Each row is a point. The points of each table are mixes of a few directions, plus a little noise. How many directions does each table use, and how many do they share? Where both have some left over, give the other angles between the two spaces (their principal angles), to ten degrees, smallest first.

First (7 x 2):
[[ -4  -2]
 [-38 -22]
 [  4   3]
 [ 49  29]
 [-27 -16]
 [ 58  35]
 [-42 -24]]
Second (7 x 2):
[[ 78  47]
 [-27 -18]
 [-49 -26]
 [-10  -6]
 [ 17  11]
 [ -1  -2]
 [ -8  -4]]
Directions: first 1, second 1, shared 1

First (9 x 6):
[[ -4   5  -1  15  -6  16]
 [ 56 -28 -14  11  28 -27]
 [-62  33  18  -9 -32  36]
 [ 55 -27 -17  29  26 -14]
 [-27   5  13 -48  -5 -27]
 [-36  22   8  13 -24  38]
 [ -6  12  -2  31 -10  36]
 [ 43 -35  -5 -66  36 -92]
 [-15  14   2  25 -14  34]]
Second (7 x 6):
[[ 18 -52  34  43   8 -59]
 [  6 -14  29  17  -9 -24]
 [  3  11 -49 -36  11  38]
 [ 15 -35  24  60 -11  -6]
 [-28  44 -12 -16   0  31]
 [ 22 -12  19 -18 -26  -8]
 [-37  54 -46 -50  31  29]]
Directions: first 2, second 4, shared 1; angles 30

First (8 x 11):
[[ 20   8   2  -3 -20  10   1   2   8 -16 -13]
 [ 15   4   1  -3 -15   9  -1   1   6 -12 -10]
 [-32 -10  -1   7  31 -14   3  -1 -12  23  20]
 [-95 -34   0  20  90 -45   4  -8 -36  70  58]
 [  9   4   1  -2  -8   3   0   0   3  -5  -5]
 [ 17   7   0  -3 -18   7   0   1   7 -11 -10]
 [ 69  25   2 -13 -65  32  -3   5  25 -51 -42]
 [ -4  -1   0   1   4   0   1   0  -1   3   2]]
Second (8 x 11):
[[ 37  46  -6 -18 -32  -6  23   9  14 -25  -7]
 [-50 -37  14  16  26  -4 -56 -26 -12  26  10]
 [ 34  37  -7  -3 -23  25 -15 -21  28  -8 -19]
 [ 37  33 -17   4 -24  21  31   0  23 -13 -13]
 [-39 -27  16 -18  34 -33 -22  12 -26  23  21]
 [-24 -42  14  14 -10 -14  -9  10 -19 -15   2]
 [ 55  13 -13 -20  -6  35  44  32   8  -7 -22]
 [-51 -23  -1  27  28 -20   1 -11 -14  20  29]]
Directions: first 1, second 5, shared 1
